Each row is a point. The window is the flat piece filled in between its corners: a triangle in 3 columns, a solid with four corners in 4, and so on. A path goes straight from each point to the next, and from the last back to the first. List the points from which the path goes on through the window.

Window (4 x 4):
[[-28 -93 -79  23]
 [-33  72  66  -6]
 [-27 -20  56   3]
 [ 25 -59 -35  21]]
Path:
(1): [ -4 -80 -60 -32]
(2): [-25  -9 -22 -57]
(3): [-21   6  -4  47]
(4): [-20  15   6  50]
(5): [-15  -2 -11 -44]
(6): [-20 -72 -60 -17]
(7): [-31 -69 -54  42]
(8): [-28  -9   3  55]
(9): [-28 -21  -7 -18]
(10): [-46   0  27 -41]
(11): [-65  15  37  55]
(12): [-34 -14  58  85]
(13): [-19 -14  41 -67]
(14): [-24 -46  -9 -16]
(15): [-26 -46  -1  74]
(16): [-14 -67 -48  52]
Through the window after points: 6, 8, 12, 14, 16

Window, 6 rows:
[[  0  22 -23  21 -35  11]
 [-40   7 -50 -13   5   8]
 [-17  30  95  -1  19  17]
 [-43 -59 -29 -51 -10   7]
 [ 48   6 -46  60  -4   0]
 [ 31  55   8   2  -1   4]]
Path:
(1): [-14  -9 -37 -15   1  61]
(2): [-32 -12 -33  -7  -6 -49]
(3): [-32 -20  -9 -26   0 -50]
(4): [-18 -31  -8 -34  15  65]
(5): [ 19   8 -61  10 -10  46]
(6): [  1  13 -47  12  -9 -63]
(7): [-17   0  -9  -5   6 -45]
(8): [ -1   7 -17 -17  19  73]
(9): [  7  19 -22  10  -5  27]
(10): [ -5  20 -11  23  -9 -61]
(11): [-20  -8 -32  25 -10 -43]
(12): [ -2 -10 -38  16  -1  49]
Through the window after points: 1, 9

Window:
[[ 54  22 -43 -12 -14  -1 -59   2   4]
 [ 24 -13 -52 -18 -39 -38 -27  10   1]
 [ 10 -14  45  30   2 -29 -42 -10  -3]
 [ 19  10  -3 -37 -29  25  12  40  -6]
 [-17   4  30 -14  43 -12   5 -36  -7]
 [ 40 -19  10 -31 -22 -36 -95  23   6]
 [ 12 -45 -25   1  -9  70  31   1  -5]
 [-17   8 -52 -22 -24   7 -20  30  -7]
 [-15   4  16 -30  42 -21  22  65 -16]]
Path:
(1): [ 12   9   0 -21  -6 -33 -46   8 -27]
(2): [ -4  12   0 -21   5 -30 -32  15  62]
(3): [  4  -3 -10  -7   1  -3  -8   2  13]
(4): [ 14  -7 -12 -12  -4   2  -7  -7 -61]
(5): [ 19  -6  -8 -25  -8  -7 -23  24 -35]
(6): [  4   9  -5 -23  -5 -11 -13  34  56]
(7): [  4  -1 -26  -9  -6 -12 -17  19  58]
(8): [ 15 -14 -34 -14 -13  -7 -34   4 -56]
(9): [ 37 -19   0 -29 -16 -31 -63  15 -50]
(10): [ 18  -6   2 -22 -15 -18 -60  29  61]
(11): [  7 -12 -14 -23  -2   9  -3  25  37]
(12): [ 17  -8 -16 -28  -3   9  -9  20 -49]
(13): [ 11   5 -25 -36  -7   4  -4  23 -36]
(14): [  1  10 -21 -33  -1   5   4  28  36]
(15): [  4   3 -35 -11 -16   0 -22  19  58]
(16): [ 12  -1 -34 -19 -21  -8 -26  16 -26]
Through the window after points: 5, 9, 15

Window, 11 rows:
[[ 53 -16  48  25  44 -21 -28  21  24  48   9]
 [ 43 -21  31  38 -16 -75  39   3  10  -1  19]
 [-21 -10  19 -66  23   7 -39 -34 -11  64 -12]
 [-10  13  -4  16  62 -11 -49  27 -32 -41  -6]
 [ 11 -18 -35  30  42   7  46 -95 -43 -13  11]
 [  8   5  17 -24 -36  39  36 -69  20  33   0]
 [  8  36 -24  29  14 -15  13 -65   2  21  12]
 [ 39 -73 -35  32 -34 -29 -31 -18 -21  25  16]
 [-29  28 -17 -32  47  12  47  41  -1  -8   0]
 [ 13  46   0 -57  30  -5 -13  30 -63  10   0]
 [-62 -56  25   0   0  46   4  28 -42  66   4]]
Path:
(1): [  4 -21  -3   2  18  -7  14  -1 -23  30 -82]
(2): [ 21   7   3  11   6 -36  15   4 -24  16 -58]
(3): [ 21  -2  19 -14  14 -22   8   1 -16   0  78]
(4): [  2   2  -6 -11  27   4   6 -36 -34  -4  54]
(5): [ 16   4 -15  -3  26  -4  14 -20 -37  16 -36]
(6): [ 24 -11   7  30  -8 -37  30  -1 -14  32 -73]
(7): [ 14 -12  16  11   4 -29  16  -5  -7   8  37]
(8): [-10   0   0 -11  23  -3   3   2 -23  -6  51]
(9): [  7  12 -15   2  21 -14  15  -1 -23  12 -76]
(10): [ 37 -24  -7  10 -11 -14  21 -24 -11  43 -66]
(11): [ 14 -20   8  -7 -13 -12   9 -27   1  32  39]
(12): [  0  -8  14 -14  23   5  -5  -5 -13   3  60]
Through the window after points: 2, 4, 6

Window (12 x 12):
[[ 24   5 -35   3 -23   2  -6  -7 -72 -35  13  14]
 [  0  19  29  56  13   0   1  11  -7   2  17 -14]
 [ 19  24 -11  13 -51  -6  17   2  11   1  48  22]
 [-20  -2 -66  19  12  -1 -14  29  -7  -8 -26  -1]
 [ -5   1   9 -17  -7 -28 -57  25 -26  -3  -7  -1]
 [ 86  13  13  -8  19  18   4 -19   0 -15   8  11]
 [  3  61 -12  12 -22  -6   6  25 -21 -28  13  22]
 [ 17 -51  44 -33   5  38  -1  52   8  20   8  -1]
 [ -3  39  -1  22  13  20  29 -10  -6  95  21   6]
 [ 55  23   0 -33  30  45 -16 -42  10 -46  20   7]
 [ -9  25   1 -11   5 -21  23 -17 -21  -1   3  21]
 [ 35   7  18 -21  12  61  13 -42  13  -1 -39  11]]
Path:
(1): [ -1  11 -13  10  20   8 -21  -9 -14  -8   2  62]
(2): [ 14  15 -12 -10   5   6   3  -2  -7 -12   1 -11]
(3): [ 33  13 -12  -3  -3   4  -2   2  -2 -10   3 -47]
(4): [ 30   4  -8   9   8  25 -17   9  -7  -8   6  32]
(5): [  9  11  -4  17  20  12 -27   9  -2  18   9  71]
(6): [ 20  22  23 -21 -13  -3  12   7   8   4   3 -59]
(7): [ 17   0  -2 -14  -3  22   6   4  -5  -1  -3  -9]
(8): [ 14  -6   4   1   4  20 -11   9  -8   0  -3  31]
(9): [  5   8  -2   7   6   5   2  -1 -12   4   0  47]
(10): [ 12  17   3 -14   0   0  10   8 -12   1   8 -16]
(11): [ 19  -5   4 -20  -7   8   3  17  -6  -5  10  -9]
(12): [ 16 -12  24   5  -3  31  -8  15  -4 -17   7  50]
Through the window after points: 1, 7, 9

Window, 14 rows:
[[-10  29 -85 -24  -2 -32  36  66  -2 -22  56 -14 -57 -16]
 [ 15  25   1 -34  10   1  26  27 -16 -39  41  10  18 -29]
 [  0  15  49 -17   7  31  25 -23   0   2 -27  10 -42  27]
 [-16  -4  39 -33  -9 -34   6  59 -11 -18   2 -17 -22  -7]
 [ 73  15   9  87 -15  -9 -19   5  64  22  35 -11 -32 -35]
 [ -8 -27  43  19 -12  11 -15 -48  72  62  25 -26  45 -16]
 [ 10 -16  34  27   6  57 -58   0  78  44 -20   0  45   5]
 [ 33  36  45  94   3 -16  -7 -18  23  81 -37  49  10  16]
 [ 14 -15  28  18  13 -19 -23 -53 -14   4 -77  29  -4   7]
 [ 18 -20  26  -3 -55  15  14  -7 -46  18 -47  45 -15  11]
 [-33  55 -12 -23 -25  -6 -14  26 -47 -27  29  -5 -49 -36]
 [ 10 -16  42  46  -3   0 -38 -20  95  39  26  61   1 -15]
 [-14 -41  43  55  23  31  -5 -12  -8  24  -7  20  -2  -5]
 [-47   7  17   2 -30  12  32  10  13 -47 -25  -1   8 -11]]
Path:
(1): [  2  -7  28  15   2   8   0  -9   8  20 -36  31  -9 -26]
(2): [-23   1  22  -6   0  11   7   5  15  24 -22  21 -13 -41]
(3): [ -3   0  16  10  -7   0   0  -7  -7 -14  10   3   3  25]
(4): [  5 -15  21  23 -43  -1  -8 -16  -1 -20  10   7   7  50]
(5): [ 16   3  22   9 -15  14  11   8   1  31 -35  31 -20 -41]
(6): [ -8  -9  27   4  -3  14   5  -3  35  21  -8  -2   6 -30]
(7): [-10   1  24  23 -21  -1 -14 -18  30  10  21 -10  16  29]
(8): [ 15 -10  20  25 -27  -7 -28 -26   8  -3  13   9  -1  52]
Through the window after points: 4, 6, 8

Window (14 x 14):
[[ 10  15  29  -3   6  69  17  -8   2  13 -39  -2  24 -10]
 [-48  12   8   7  42  14  13 -35  52 -16 -57 -11  19 -19]
 [ 13  11 -12  24 -32  -4  -1  74  51  12   8  45 -73 -14]
 [ 57 -41 -15  36  27   2  -9  36   6 -17  -6 -31 -23 -16]
 [ 15 -10  23 -15   7 -17  31  70  44 -32  22  49   2   0]
 [ 48 -11 -47  38 -18   9 -38  31  11 -40  -8  44  -3  16]
 [-39 -33   5  -1 -23  -5  -3 -38 -11  33 -35  -6  30 -25]
 [-66   5  50  -5 -18   8  -8 -46 -38 -30 -47 -18 -24  -3]
 [ -4  16  42 -28  32 -13  13 -65 -14  17 -77  22  -1 -22]
 [ 53  38 -18  -9  -2 -14 -26  45  47  -6  95  30 -36  -7]
 [-84  20  27 -32  66  15 -16 -23 -48  28 -49  14  11 -21]
 [-37  31 -10  14   3  -7  67 -20 -25   4 -55 -11  10   9]
 [ 31 -49 -68  -8 -29  34  19  11  10 -39   5  18 -55 -13]
 [ 11 -23   1  63  14  14   6   5   5 -21  39  51 -28 -39]]
Path:
(1): [-12 -32   3  12  18  34   9   3  24  37  16  13 -31  57]
(2): [-15 -12  -2  10   9  20   3 -17  10  20 -27  11 -21  36]
(3): [  8  22   4   6  -4  14   9   3 -12 -11 -28  -2   2 -59]
(4): [ -9  13  -4   3 -13   4 -12   5 -13 -20 -27   4   8 -36]
(5): [-16 -22  15  12  -1  15   7 -23   4   0 -22  13 -15  25]
(6): [-28   0   3  12  16   9  16 -28  30  39  -5  35 -34  61]
(7): [-16  13  13  -2 -19  11  -2  14   1 -25 -18  18  -3 -53]
(8): [ 16  11   6   6  -2   6  -1  14  -5 -23 -41  -1   5 -58]
Through the window after points: 4, 8

Window, 14 rows:
[[ 35 -17 -16 -38  -3  26  15  34  44  37  26  55 -46  15]
 [-53  31 -26  46 -63 -64 -23  -1  -9 -22  -2 -27  25  -9]
 [ 53  15  23 -35  -6  -4  26 -32  37   0  44 -27 -30  10]
 [ 36 -50  20   5  28   0 -21  25  74 -14 -36  -1   5 -19]
 [ 23  22   4   3  19  21 -38 -46 -15  10  25 -15  23  13]
 [-70 -30 -13 -13   7  39  34 -28 -16  20 -12  34 -50  10]
 [ 34  -5 -21  16   7  30  28  46   9 -16 -32 -12  25   1]
 [ 17  30 -20   0  -5  71   2 -66  26 -43  22  -8  38  12]
 [-35 -44 -40  33 -27   3  23  17 -20  -9  64  43 -69  30]
 [-17 -23 -29  25  20 -18  48  11   5  15  10  37  34   2]
 [-27  28  41  77  57  30  -6  32  75  29  38  12  36  10]
 [ 25  40  31  82 -39 -23 -12  21  26 -38  -9  26  14  -5]
 [-69 -15  49 -15   7  53 -26 -31  -9 -69  44   5  37  11]
 [ 35 -47 -33  51 -68 -34  42  34   0  43 -28 -19  53 -11]]
Path:
(1): [ 17  -2   5  15   1   1  11   5  31 -23 -13  -6  18  68]
(2): [ 22   1  -8   8   1  25  14  13   5  12  20  -1  -3 -59]
(3): [-10  -2   7  38  -2  -2  -3  26  15   3  21   7   0 -43]
(4): [-11 -18   6  27   0 -18   0  20  24   5  -6  12   9  48]
(5): [-11 -21  16   7   5  -9   9 -14  23 -10  -3  21  21  95]
(6): [ -6  -5  -5  18   6  14   8   2   9   0  25   9  11 -19]
(7): [  7  -4 -22  25 -25  15   8   8 -23  -3  31  12 -14 -61]
(8): [-15 -15 -14   8 -16  -9  11  -5   8 -10  -7   3   9  40]
(9): [-12   3   7  16  -8   2  11  -3  14  -7 -10  14  -7  56]
(10): [ -1   4  -2  32 -16  23   8 -10  10 -12  22  18  -4 -65]
(11): [ -4  11   9  20  -3  23  -7   0  17 -13  28  -5  -1 -24]
(12): [ -8  -6  16  10 -15   5 -11 -14  30 -10   5  -1   8  88]
(13): [-11   1  18   5   7  15 -19 -19   5 -20  15  -5  25  45]
(14): [ -7   7   3   9  11  50 -10 -27  -9   1  50  10   9 -80]
(15): [ -5 -14 -13  17  -6  18  18   9  -5   2  35  19  -5 -86]
(16): [-13 -15 -16  18  11  -5  29   6  16   7  -7  20  21  37]
Through the window after points: 1, 5, 9, 13, 15

Window, 14 rows:
[[ -2 -13  11   4  -8  21  15 -17 -25 -47  -5  26  21   0]
 [-45 -13   6  25  -2   9  -8 -34   3  24  41  46  27  41]
 [-32 -11  23  -4  19  -8  -8  -1 -11  13 -95 -23 -14   6]
 [-25 -29   4  14 -19  22  27  12  29  22 -25 -16  -9  -1]
 [-15  -2  41  -1 -14  53   2  -5  26  -5 -47  49 -20 -18]
 [-26 -49   1 -46  -6 -20 -21  21 -17  10  50  -4  18  18]
 [-18  20   7  21  -6 -78  11   6  10  11 -12  33  37  42]
 [-16   7  57  53 -51 -29 -21   5 -15 -31 -32 -13 -14  18]
 [ -8  19 -46 -33 -44   5 -10 -38  20  29  14 -15  -7  -9]
 [ -5  22  19  -7   8   8 -19  28 -16  34  37 -13  22  15]
 [ 45  22 -12 -15  56   5 -19  26  36 -14  34  -7 -29  36]
 [ 18 -51 -16 -54   1   7 -13 -48  24  24  -6 -12  49  -6]
 [ 48 -49 -56  16  19  55 -50  23  14   2  18  29 -11  -5]
 [  3  10 -29 -20  17  11 -53  24  25 -31  40 -20  28  10]]
Path:
(1): [  4   3 -28 -19 -28  13 -11  22  13   4 -16  -3  25  67]
(2): [ -6   3   2 -19 -21  -4  -8   4   5   2 -14   1  15  52]
(3): [-21  16  11   3  11 -28   2 -19  19   9  14  -4   3 -17]
(4): [ -3  -8   6   0  23 -12 -27   5  17   1  18 -11 -21 -39]
(5): [ 23   0 -15 -26 -33  30  -5  22   5  -7 -25  -6  19  56]
(6): [ -2 -11  -3   3 -20  -1  -9  -2   7  -5 -14  13   6  33]
(7): [-16 -19  20  26  19 -34 -13 -20  28  -9   6  -4  -2 -44]
(8): [-18  -1  15   2  21 -18 -12   6  -3  12  27  -6   7 -21]
(9): [  2  -2   7 -15 -33  20 -23  24 -10  10   6  -3  21  61]
(10): [ -3 -16 -15 -31 -41  18 -13   7   1  10 -16  -1  11  49]
(11): [-19  -7   5  -2   1  -4 -10 -18   7  12  11   4  11 -24]
(12): [-14   0  -1  -2   4 -12 -12 -12  12   8   7  -3   3 -16]
Through the window after points: 8, 12

Window (14 x 14):
[[ 10 -25  59  14 -30  -7   4  40 -19  10 -73 -19  22 -18]
 [-14  24 -21   3 -49  42   1 -35 -66  -6   1   5  12  -8]
 [ 14  20  -8   6 -65  33  -8  24  -4  72  46  26 -17   3]
 [ -3   5  66  -7  14 -18  39  -2  27   0  -8 -35 -20 -20]
 [-28  47  17  16   3  -5  26  21 -22 -13  39  12  25   0]
 [-22   2 -49 -51 -22 -29 -19 -17  -3   6  11 -49  42   2]
 [ 19 -16  13   9 -13  -2 -66   1  33 -31  21  51 -24 -24]
 [ 32 -53  11 -20   2   7  38  21   9 -29  39   9 -23   5]
 [  2   9  25 -16   5   1 -24  29   5 -12  10 -53   3 -14]
 [ 44 -53 -17  -2  37 -73 -22 -15 -13 -58  -9 -14 -33 -43]
 [ 17  41   9 -10  34  13 -16   3 -22  44 -24  27  11 -10]
 [ 16 -45 -13  27  -3   8 -23 -18 -12   8   3 -11  22 -21]
 [-13  27 -70 -14  70  -4   6  18   4  30 -42  -7 -11 -15]
 [ 68  19  -6  13   5  16 -17  13  50 -32  -9  24  -3 -18]]
Path:
(1): [ 15  16   9  10 -11  -8 -14  -3  -9  10   8  -5  -3  57]
(2): [ 13  -2   4 -10 -16  12   0  10  -1   5  14   9   4 -46]
(3): [ -6   1  -6 -16 -26  15  -9  19 -11 -12   8  22  22 -82]
(4): [ 14   2   3  10  -7  -3 -15  -5  -3   1  14   6 -17  21]
(5): [ 32  -8   5  26   2  -9 -29  -4   4  -6  -8   4 -17  38]
(6): [ 19  -5  -8  -6  -2  13 -17   7  18 -11   9  17  11 -61]
(7): [ -3   7 -13 -23 -11   0   3  15   1   1  10   6  14 -65]
(8): [ 12  -9  -4  26  -1   4 -19 -17 -13 -12 -12 -12 -16  43]
(9): [ 20   5  14  22   1   1 -14   0  -5   7 -11   6 -27  30]
(10): [ 21   0   3  -1   6  12   8  19  -1  -6   9  20  -3 -72]
(11): [ 15 -17  10 -13  -3   2  -5   9   7  -2   5  -4   3 -95]
(12): [  7 -10  -1  15   9  -6 -15  -6  -2  -2  -2 -12  -1  31]
(13): [ 18  -2   5  11  -5  -2 -21   8   4   1   3  -4  -6  21]
(14): [ 16   6   3 -13 -13   9  -1  15  -2   4  -4  -4   9 -54]
(15): [-21  11   6 -26  -5  -2  22  12 -13  18  22 -15  16 -78]
(16): [-10   7   6   2  10  -9  -1   2 -24   6  -1  -8  -1  17]
Through the window after points: 3, 5, 11, 13

Window:
[[ 19 -17  55  17   4  34   4  15 -41   6 -27  26  12 -16]
 [-17 -31 -32 -29 -22   0   5 -28   4  15  -6 -13  28 -18]
 [ 12   8  12 -31   4 -13  -2  19 -56 -19 -46   3  -8  22]
 [ 15 -25 -48  11 -30 -32 -47 -62   0  60 -41   7  -9  -9]
 [ 44   3  77 -21  60   0  -7  18  48 -85 -10  -3 -61  -7]
 [ 33  23 -43 -15 -47   1 -11  -6  28  39 -13  26   4   4]
 [-13 -27 -41   8 -71  19  -3 -39  18   7 -54  11 -30   8]
 [ -8 -14 -49  40 -79 -49 -10 -30 -10  25   9  13   6   2]
 [ 37  16  -3  23  13  36   3   7 -34 -11 -15 -50  -9   2]
 [-23  29  35  18  38   9  43  32 -16  18 -48 -20 -19  -8]
 [ -8  21 -46  20 -40 -10 -21 -81   7   7 -29  32  35  14]
 [ -1 -32 -74  34 -15 -11 -28   0   3  14 -38  32  32  15]
 [ -5  29  65 -22  31  19 -95  39  28 -64   1  -6 -37  -3]
 [ 22   0  46  13 -12  -7   3  29  -7  -5 -69 -36  38   0]]
Path:
(1): [ 18  27  -7  16 -37 -24 -14   0 -29 -28 -51  -7  12 -72]
(2): [ 10 -14   8   4 -14  -1  -3   5   5  20 -28  -4  12  40]
(3): [  1 -21  15   9  -1   2  -3  -9   9  33   1  -7  19  64]
(4): [ 11   7 -34  -3 -23   8 -16  -6 -28 -23 -45  24 -11 -66]
(5): [ -5  28  16   4   9   2  13  21 -10  -8 -45 -13 -15 -38]
(6): [ -3   6  28   8  25   6   8  13  -3   3 -29  -7 -16  19]
(7): [-22 -26   1  18 -20   6 -13 -28   6  39 -14  -1  16  62]
(8): [  6  21 -46   4 -26  -6 -21   1 -23   8 -45  10  13 -46]
(9): [  4  -2 -25  13 -37  -7 -14 -12   2  -1 -35   9  -3 -16]
(10): [ -9 -26  -1   9 -43   3  -6 -22   6  16 -17  -5 -11  48]
(11): [ -5 -27 -10  16 -13   3  -7 -43  19  26  -6  -3  10  76]
(12): [  1  20 -30  13 -39  -6 -12 -29  -8  -3 -41  17   6 -30]
Through the window after points: 1, 5, 9, 11

Window:
[[-21 -83   7   4 -41 -47 -55 -28  40 -19  18 -56 -17 -26]
 [-11 -28 -12  21 -68 -26 -95 -48  11 -12 -20   3 -11  -6]
 [-11 -47 -42  -2 -12 -30  10  41   9  43  12  29 -18   5]
 [-13 -64  -3  28  27 -30 -78 -33  35  16 -23 -14 -55  -4]
 [-35  -8  40 -11   4  24  50   7 -32 -28   8  62  40  52]
 [ 15  58  84 -11 -23   2  -4  -3  -2   6  -3 -24   2  37]
 [ 26 -47  -9 -11 -13 -22 -18  -7  66 -15  12  38 -63   6]
 [-16  67  67  47 -32  58  51  18  10 -40 -42 -12  49  40]
 [ 31   5   9  30  -5 -12  50 -11 -48 -36   3  -1  12  19]
 [  6 -41   0  -7 -31  59   5  11 -63 -26  12 -23 -21 -18]
 [-20 -35  -3 -24 -48  22  65 -33 -55 -10 -39 -20 -21  10]
 [-34  53  53   3 -17  -1  45  35 -42 -56 -22   5 -19   5]
 [ 10 -29 -48 -51  29 -30 -21  21  32 -20 -15  11  -5  22]
 [-32  -9 -60 -19  27 -14  -4 -28  44  11  44  33 -19  -5]]
Path:
(1): [-13 -32  -2  13 -32  19  19  16 -24 -24  23 -18 -27  94]
(2): [ -8   2  24 -28  -3   0  31 -30 -21  -9 -39  28  22 -55]
(3): [  4 -32  -2 -25 -14  -9 -14 -30  -4 -10 -20   9  -5 -50]
(4): [-17 -39  -6  -7 -19 -24  -9   4  -1 -11  15  -9 -29  47]
(5): [-10  -1  18  14 -37   0 -10  -1  -5 -19   3 -24 -15  37]
(6): [ 10   1  65  -6 -10   2  -2  -8   0 -16 -60  14  18 -40]
(7): [ 14  -6  35 -34 -10 -36   8  20  16  20 -36  27  20 -46]
(8): [-13  -9  -1  13 -22   4   0   1  -7  -1  20 -13 -27  46]
Through the window after points: 1, 7

Window, 14 rows:
[[ -4   7   0  44 -13  -9  37 -27   2 -25  -7   6  64  -8]
 [-95  35  -7 -45 -58 -33  -8 -14  46  50  58  -7 -40 -12]
 [ 24 -19 -53  32  26  50  -1  31 -76 -23 -34  41 -11  -2]
 [-60  32   4  17 -41 -35   8  -7  27  46 -39 -33 -31   0]
 [ 51 -20  -2  13 -33  -1  -1 -20 -51   0 -18  16  13  37]
 [ 65  37  -7   4  19  54   2  23 -37  -4 -24 -10  19  -2]
 [-22 -10  -8 -46  41  -9 -16 -29 -12   6 -21  -6 -35 -11]
 [-63  12  37 -34 -56 -50   8  41  18  -2 -11 -18  13 -10]
 [ 48  -3 -33 -13  13   6  64  11 -43  -6 -18   9 -42 -18]
 [ 43 -33 -46  14 -17  23  10  19  19 -26 -30 -21  24  16]
 [  3  32 -34 -16  27 -50 -11  16   8  21  -6  44 -31  14]
 [ 70 -18   2  55  27  21  -8  13 -32 -50  -2  11 -35  -4]
 [-80  46  22 -53 -50 -11  14 -17  61   8 -21  28 -48  15]
 [ 20  39 -55 -17  -8 -13 -18 -12 -40 -44 -25   1 -40 -17]]
Path:
(1): [-10  11  -8   0   4   4  18  -8 -10 -13  -4  -5 -12  15]
(2): [  5  16 -27  17  28 -15   9  16 -29 -24 -11 -17 -18  25]
(3): [ 44 -13  -9  11 -14  17  -1  -1 -27  -6 -12  18  -5 -16]
(4): [ 39 -11   7 -16 -16  -2   9   2  16  18 -48  13 -22 -55]
(5): [-13  18 -38  21   6   7   2  -5 -26 -31  12   4 -12  59]
(6): [ 13  21 -28   7   6   0  34   0 -18  -5  -4  -9 -30  26]
(7): [ 15   6 -22  -2  -1  -2 -21 -13  -9  -1 -32  27 -30 -34]
(8): [ 20  -4 -28 -32 -21 -29  11  20  28   3 -58  30   4 -79]
(9): [ 13   7 -25  21   9  16   3  -2 -41 -11  13  -2 -23  62]
(10): [-20  43 -39   3  -9  -3  26  10 -26 -15   2 -16  -4  29]
(11): [ -5  -3   8 -10 -31 -16  -9   6  29  14 -17  19 -20 -20]
(12): [-18   6  -7 -12 -49   5 -22 -29 -10  32 -19  51 -16 -54]
(13): [-16  15  -9 -12  18  -5  27  13   6 -29 -19 -14 -18  48]
(14): [-20  29 -15   1 -18 -19  12   6   1  -8   2  -8 -14  29]
(15): [ -2  -6   1  -6 -34  -1  10 -11   7  12 -15  25   7 -51]
(16): [ 36 -27   2 -11   0  -8 -15  35  -8  34 -40  25 -19 -36]
Through the window after points: 8, 12

Window:
[[ 20 -58  45 -41 -14 -37  36  -8 -19 -52  -5  69  12  14]
 [-60 -59  48  15 -32 -10  55  10  -4 -41  12  37  43  22]
 [  1  43 -45 -31  12  30 -25 -32 -23   8  75 -52 -34  62]
 [ -2  56  32 -38  21  17 -12  33 -43 -29  23  -4 -14  26]
 [-23  17   8 -43   3   2  -4 -10  14  16 -16 -19  -3  78]
 [-34 -37  -3  32  14 -30  58  22  62  17  29  67  69   7]
 [ 44 -16  28  24  13  23 -19  53 -12   9   4 -89  -8 -11]
 [-73 -29 -40  -2 -39 -25  25  33  22  30   7  59  18 -28]
 [ 42   7 -28  40 -29  18  32  86  29 -47 -33 -86  28 -25]
 [-10  32  47 -51 -26 -26  28 -51 -47  -7   4  16  27  -4]
 [ 19  16 -13 -10  27  85  -7  -5 -39   6   0 -18  -1  21]
 [ 12  45  -4  37  -2  44 -46 -13  29  -3  17 -31 -36  35]
 [-37 -12 -20  37 -25 -15  95  36  26  40  12  44 -15   1]
 [  7  -1 -25  65  17 -34  12  46 -18 -33 -45 -56  13  -1]]
Path:
(1): [  3  -1  -6  11 -20   1   1  21 -15   0   5 -11  33  32]
(2): [-16  -6  26  -9  51   1  23   9  41 -46  -7  -8 -34 -52]
(3): [-18  14  22  -4  16  10  28  25   0 -45  13 -16 -14 -25]
(4): [ 15  -8  -7  10 -17  -4  20  30  -7   1  -8   0  22  29]
(5): [ 10   9   2   1 -13  11   3   9 -21   2   3   2   7  34]
(6): [-18  17   3  -3  31  36   4 -13  15 -15   2 -35 -14 -12]
(7): [-55 -22 -10   0  24 -15  35  21  18 -20  -8 -15   3 -43]
(8): [ -8  -2 -17  19 -23 -10  14  24   1  12   8  21  17  24]
Through the window after points: 3, 5, 7

Window:
[[  2  34 -21 -15 -46  14   5 -32  43  72 -10  16 -17   9]
 [-55  63  13   7 -44   8   0  13  17  48  38  50  41  46]
 [-46  35  -7 -22  -4  27  31   6  32  32  20  16 -33  22]
 [-37  22  30  20 -16   0 -10 -17  11  12  43 -12   7   3]
 [-37  19 -39  -1  26 -19 -10  23 -25  15 -86 -17 -39 -15]
 [-53 -31 -57  30  32 -28  20  -7 -31  -3 -10 -14  11  10]
 [-50  17 -63 -32 -25 -25  -5   1 -27 -27 -38  -8 -32  16]
 [ 23 -56  10   0  19  33 -22  20 -27  26  37  20   7   3]
 [ 40 -50  19  -5  95  -2 -32 -20   1  -9  43  37  25  -7]
 [ 47 -38  10  38  60  30 -15  19  28 -27  35  -7  66   7]
 [-20  -4  16  34 -16   5  16  -7   8  -6  19  58 -10  16]
 [-10  21 -15   9  -5  71   2 -43 -41  20  17  31   5  12]
 [  8 -38  22  -5  28  10  43 -17 -59 -17  10  11  45   7]
 [-77 -10  17 -25 -24  32 -12 -25  41  17   3  46   8   3]]
Path:
(1): [-16   3 -37 -11  11   2  14  24 -12  -7   6  34  16 -50]
(2): [ -4 -10 -14  -3  14   6  32   4 -29  -8  35  33  60 -53]
(3): [ -7 -19  17   0  16  19  11 -22 -30   1  -2   8   6  41]
(4): [-32  -9   7  11   7   6  -7 -12   0   6   6  15   7  47]
(5): [-27   7 -12   0  11   9  10   6 -13   5  23  32  29 -23]
(6): [-19  41 -34 -12 -11  16  12   3   2  13  39  33  32 -55]
(7): [-22   4   6   6 -11  26   1 -22  -2  25   3  26   1  34]
(8): [-43  -3  -6   1  -4   8 -10 -13  -8  15 -35  -7 -22  65]
(9): [-46  23 -25  -7 -22   6  12  12  -3  13  -5  17   1 -24]
(10): [ -7  -1 -32   1 -14   0  18   7  10   0  18  17  17 -58]
(11): [-22 -14  17   3  28  20 -15 -26  -9   8 -10   8 -30  54]
(12): [-23   1  -8  -4  21  -3 -15 -12  -4   8 -21  -6 -23  34]
Through the window after points: 2, 6, 12
